Each row is a point. A path goes straight from each point to the next, and from the last back to the first. The post is the endless flat space through its rows: a point in 2 columns, a line in 3, a plane in 4, and so on, so that a path can go around it. How many times does the path go around the post? Going back the other way cancels.

Post (2 x 3):
[[  2 -44   4]
 [ 14  14 -30]]
Path (31 x 3):
[[-33  -1  27]
 [ 22  27 -16]
 [ 65  37 -38]
 [ 38 -32 -55]
 [  6  17 -47]
 [-26 -75  10]
 [ 11 -66 -24]
 [ 39 -14 -43]
 [ 20 -40  35]
 [ -2   4  14]
 [-15  19 -17]
 [-15 -51 -24]
 [ 32 -39 -65]
 [ 42  -2 -20]
 [ 23  35   7]
 [-25   6  25]
 [-22 -53  13]
 [ -9 -25 -49]
 [ 33 -74 -22]
 [ 39  52 -39]
 [ 14   2  12]
 [ 19 -33  23]
 [ 52  29 -53]
 [ 28 -42 -50]
 [-11 -36  -9]
 [-39 -21   8]
 [ 14  53 -14]
 [ 41 -29  12]
 [ 19 -56  -5]
 [  2 -19 -47]
 [ -9 -31  -9]]
Times around: 0

Post (7 x 8):
[[-29  22  30   5  43 -20  78  10]
 [-24  22  47 -27 -32 -19  38  11]
 [  1 -48  48 -51  52   2  11  33]
 [  6 -12 -29  29  -5  32 -43 -37]
 [ 25   5  -5 -18  18  22 -49 -23]
 [-12  28 -21  19  13  -1  29  27]
 [ 49 -14  23  36   3  -2 -72  33]]
Path (17 x 8):
[[ 60  -9  59 -16 -18  23 -48   8]
 [ 40  58   3 -10 -76 -31 -38  21]
 [-12   4  -7  47  -4 -37 -25   7]
 [-31   7  38 -40   8  -3 -39  15]
 [  0  30  22 -50 -14  18 -19  25]
 [-24 -54  53 -25   4  21  26   3]
 [-13  23  46  65  30   1 -16  31]
 [  5  33 -12 -13  37  -9 -12   3]
 [-17 -33  44 -95  53 -33  51   4]
 [-12  -9 -23 -67   6  40  14 -33]
 [ 12   5  22 -34  -6  27   6  25]
 [-15  47  69 -32 -15  -9  -2  46]
 [-40  16  12  55  -9  43 -13 -23]
 [-13  10  59  28   5 -24  -1 -24]
 [-43 -22 -12  -5 -29  -9 -40  -5]
 [-32  -7   4   1  77   7   8  52]
 [  2   9  20  -7  41  24   9  40]]
Times around: 0

Post (13 x 14):
[[ -9  28  26  15   6  38   2  39  24 -57  -9  -5 -10  -8]
 [  1 -34 -22  34 -31  18  31   7  20 -26 -61  26  23  16]
 [ -6   9  35 -14  47  13 -40 -12  59  27 -19  24   8 -13]
 [-36  46 -23  28  -4   8   6   7 -14 -18  31 -50  16  13]
 [-19   4 -35   1 -33  19 -19  14  -3  -2 -14  47  46 -26]
 [ -3  54 -32  19   0  -7  34  37  28 -10   3 -12  34 -24]
 [  0  42  -3 -33 -13  13  14   0 -14 -43  44  50  27  -4]
 [  6  21  -7  33  18  16   8 -19 -20  42  -5  15 -48  -9]
 [ -1  -2  32  -5  30 -78 -26 -12 -28 -16  59   6   4 -15]
 [-27  -2   4  50 -21  75  35 -15  12  33 -31  44  43 -45]
 [ -9  -8  18 -11 -20  54  19  -8  36 -76  -5  -3 -95  14]
 [ 22  -8   4  32   3 -17 -31  15  49  -3   1  19 -25  23]
 [-31  -9 -23 -40  20  42  15  41  16 -41  27  28  28   6]]
Path (16 x 14):
[[-16 -20  23 -48  17   6  42 -41  24 -65   7   9   8 -32]
 [-47 -36 -30 -17   1  10  23  -1 -21 -59  38  12 -19  33]
 [-19  53  18  38 -30  14  19  40  11   4   8  19  -6 -10]
 [-11 -37  17  54 -28  52   1  64  24 -28 -31  71 -37  11]
 [ -5  59 -46  18   8 -11  19 -17 -16 -21 -21 -10  -7 -17]
 [  5  17  10  39 -21  64  12   6  33 -36  -8  22  40  -4]
 [-10   4  33  -6 -64  34 -17 -46  59  -4 -43  47  71   6]
 [ -6  -4  65  32  21  21   2  85 -28  -6  14  41 -13   3]
 [  4   4 -24 -34  -1  42  23 -12  22 -15  13 -11  13  10]
 [ 16  -9 -15 -34  51 -20  -4  21   2  28  23  36  -8 -40]
 [ -5  27  15  30 -30  50  73  57 -15 -57 -28 -14 -33  25]
 [ -8  55  40  15  58 -10  -3  51   7   6  23  76   5 -38]
 [-17  -7 -16 -54  33   1   6  14  43 -66  11   6  -7  19]
 [-23   6 -24  13   2   0   1  -9  26  38 -14  52   3  60]
 [-52  -9   6   1  -3  74  27  50   6  -9   5  22  -8   0]
 [ 24  15 -12 -14  34 -21  18   6   7  18 -16 -25  -1  15]]
Times around: 0

Post (17 x 18):
[[ -8  -2  -4 -11  50  50 -48  18 -21  20 -35   8 -21  44  30  -2  25  31]
 [-39  14  -7  15 -18  -2  30  19  -2 -19  -4 -17  30   4 -10  11 -58   1]
 [-16  11  -2   4  18 -19 -11 -29  16 -21 -12   8  -6 -13 -56  22 -51  13]
 [-24  -3 -10  32  21 -14  42 -16 -11 -49   4 -27  41 -30   9  -2 -63  23]
 [ 37  -1 -13 -34  40  -9   2  18  -1   1   3  16 -12  22 -29   7  43  30]
 [-14  30   1 -25   0 -27  28 -15   7 -62  -4 -11  25   2 -32 -25 -64  10]
 [ 19  29  10 -18  18 -13  -6   0 -13  28  27   9 -46  36  24 -22  12  10]
 [ 11   1  10  -4  11 -10   9 -32   6 -14 -17 -11  25  36 -16  22 -25   6]
 [ 50  30 -11 -24  29  11  -8 -19  22 -11  -8  -6  28  -6 -38  23 -27   0]
 [ 45 -37   9 -26   9  18 -26   5 -12  29   7  28 -28  30 -11 -27  22  15]
 [-21  11  19  -1   0 -20 -10   9   0 -12 -22  -3  21 -14  24   3 -30  21]
 [ 43  23  27   1  18   4 -22   7  12  10  18  47 -21  35 -15 -23  53  12]
 [-13 -12   9   5  35  32 -40  21 -13  43 -39 -20 -21  14  21 -22  41  -1]
 [ 32   9  19 -18  40  13   5  -2   9  21 -13  44  -2  27  -9 -14  12 -12]
 [-31  -7  28 -13  33  47 -18  10  -9  59  -7 -24 -20  18  24 -16  31  59]
 [ -8   9 -41  -8   5 -22   8 -21 -13 -12  -4  -5  52 -10 -23  -6 -35  28]
 [-33  -8  21   8  25 -11 -23  17  17   5  11 -18  18  23  21  -8 -49   5]]
Path (27 x 18):
[[  1  87  -2  12   8 -21   3 -25  36 -34  20 -53  47   7  43 -20 -27  -7]
 [ 49 -15  21  25 -13 -53 -10  -9  27 -74   4   4  42 -17 -21  40 -23 -24]
 [-30 -38 -16 -31  14 -25 -25  -1 -36  -8 -13  -8  14   1  -7 -34  -8  51]
 [-10 -28  -8 -27  37  -1 -19 -37 -38 -25  -6 -11 -33  27 -10  -3 -42  77]
 [ -3  18 -48   9  28   4 -32 -26 -26 -21 -36  -4   0 -19  -8 -16 -21  25]
 [  9 -26   5  15  28   5  17 -22  36 -23  82 -50 -15  -9  25 -16 -75  35]
 [-69   8 -16 -44 -18 -19  -7   4 -23   3 -48  -6  -2 -18 -25 -35   4  -7]
 [-51  24  14 -35 -25 -15 -19  20 -36   4  20 -33 -23 -22  -8 -20 -32  52]
 [-24   1  37 -17  48  24 -23   7   5   8   5  -4 -31  43  -3  -5 -22  48]
 [-30  14  82   7 -27   5 -20  11  20  57   6  -5 -67  74  36  -8 -63  -6]
 [-41  27  21  34  24   7  13  -4  28   3  31  54 -42   3 -24   8 -59  15]
 [-70  28 -31 -30  10  -8   6  20 -19  27  14  -9   2  -9 -12 -41  21  47]
 [-18  33  20  -4  23 -41  -3  -6 -19 -27  54 -15 -18 -13  36 -14 -37  24]
 [ 16   5  14   9   4 -43  -8  14 -21  28  -7   3  25  12   2 -17 -10 -23]
 [ 32  31  14  25  34  28 -16 -20 -18  -7   3 -12 -20  95  25  -3  20  31]
 [ 40  22  -9   1  -5  14 -32  41  34 -11 -26   6  39  -7  -1  -9  25  17]
 [-14   2  38  28  40  26 -45 -39  21  27  23 -22 -45   7  18 -19  -2  24]
 [ 10 -25  -8   2  50  43 -18  -5 -14 -49 -19  -3  16  11   8   6  27  34]
 [-26   4 -16  -7  22   4  41  32 -33 -18 -34   2  34 -37 -21 -19   6   9]
 [ 35 -19  36  -5  14  39 -22 -20  -3  46 -17  14   9  30   3 -17  -9   0]
 [ 14 -10 -41 -37   9 -46 -33   2 -11  16 -34   6 -19  -5 -31  15  -9  44]
 [-22 -18  16   6  25   0 -45 -28  30  50  15 -28 -25  -3 -18  23 -35  32]
 [-21 -15  25  -5  43  15  26 -36  -9 -15 -19 -22  -2  -7  19  -7 -26  19]
 [-17  11  17 -33  37 -30 -37 -18 -14 -17  21 -16 -11  44  31   6 -38  58]
 [ 43  34   1  25  34 -19  -9   6 -30 -23  -1  12 -11 -30  14  16 -15  -5]
 [  6  11  32  -5  32  -8   6  -4   6   0 -18   4   5   4 -22   2  10  48]
 [-39  25   8  14  40  21 -39  36  23  14 -38  10 -23  37  -4  16 -12  29]]
Times around: 5
